Each row of a before or after table is a point. One or more steps were done to the points. Then noise was added and the rows were shuffled. The steps act on how far a point lies along the listed directions, d1 being the first. Write out the steps. A step turns or swaps two directions, mirrors them in a line or flattens them onto one, adds a multiple of one to another, or multiplies one. Angles are multiples of 10 degrees, from the lower direction toward the higher: turns from -170 to 170, lines from 10 to 170 but not 90. Use the fewest steps. Two steps may share a direction if one is a turn and the other turns, adds or multiplies; they go together, in the order done. Otherwise the lowest direction goes first.

Directions:
(1): [-17  24 -35]
(2): [-26  24  29]
(3): [-34 -31  -5]
Before (8 x 3):
[[-47  -8 -39]
 [ 23  31  36]
 [ -4  12 -27]
 [-16 -35   5]
 [  7 -52  20]
 [-17 -13  11]
 [ 13  40  32]
 [  0  22  29]]
After (8 x 3):
[[ 39  25  39]
 [-30 -41 -13]
 [-12  36   8]
 [-12  14  18]
 [-30  45 -16]
 [ 28  -5   6]
 [-23 -46   0]
 [-22 -24   9]]
Steps: turn d1 and d2 by 140 degrees; turn d2 and d3 by -130 degrees

Directions:
(1): [ 38 -31  40   7  -4   8]
(2): [ 11 -41 -44  18  -1 -10]
(3): [ 30   6 -13 -34  44   0]
Before (12 x 6):
[[ 28   4 -15 -14  18   0]
 [-44  29  12  27 -39   0]
 [-60  21  26  20 -40  -5]
 [ 17 -22 -27  16  -1 -14]
 [ 21 -10 -13   3  14   9]
 [-47  23  34  21 -39  13]
 [ -9 -23  -9  -1   0   3]
 [ 47 -15   0   3  20  -1]
 [-14  16   2   8 -14  -4]
 [ 15 -33 -42  -5  17  -9]
 [ 42 -28  -4  -2  17  -3]
 [ -6  17 -11  -8   3 -13]]
After (12 x 6):
[[ 21 -53 -16  11  -1  -5]
 [  6 -31   9  35 -26  -4]
 [-40  53 -19 -32  25  -9]
 [ 33 -15  15   6 -13   5]
 [-20  53 -28 -20  22  -4]
 [-43  54 -15 -24  17   7]
 [ -6 -18 -14  -5   4   6]
 [ 14 -21  14  38 -23   1]
 [ 15 -24 -22  18  -3 -13]
 [ 20   2   6 -14  11  -8]
 [ 15 -16  -1  19 -10   8]
 [ -1  22 -11 -10   7  -6]]
Steps: turn d1 and d3 by -90 degrees

Directions:
(1): [-11  12  46  33  13   4  -2 -29]
(2): [  7 -25  -7   2  60  -7 -11   6]
(3): [ 33  22  29 -23   1  -5 -34  19]
(4): [ -9 -34  22  23 -16   3  -4  44]
(5): [ -8  29 -25  36  -1 -33 -21  14]
(6): [ 1 34  3  4 20 21 38 32]
Before (8 x 8):
[[ -3  18   8  26 -29  -3 -16  44]
 [  5  23   7  40  45 -13 -22  -9]
 [-19  -8   2  19   2   4   3 -17]
 [-14   4   3   9 -18   1   5  -3]
 [ -4  -4   4   5   5  -9 -14  17]
 [ 22   9  26 -16 -23  -9 -23  -1]
 [ 12   9   2   7  -1 -21 -45  -3]
 [ 13  31   3  -5  -9  -6  -9   9]]
After (8 x 8):
[[ -6   6   4   8 -12 -11 -13  10]
 [  9 -37   9  -8 -42 -13 -42   1]
 [ 26 -11  -7 -29  -8 -22 -29   5]
 [ -7 -10   2   8 -54  24  25  27]
 [ 17   2   5 -15   7   9   1  31]
 [ -7 -12 -16   4  11  -5  -1   6]
 [-18 -15 -15  10  -9   3   0 -11]
 [  3   9 -14  24  12  -7 -16  62]]
Steps: turn d1 and d3 by -30 degrees; turn d1 and d2 by -150 degrees; swap d4 and d5; multiply d6 by 2
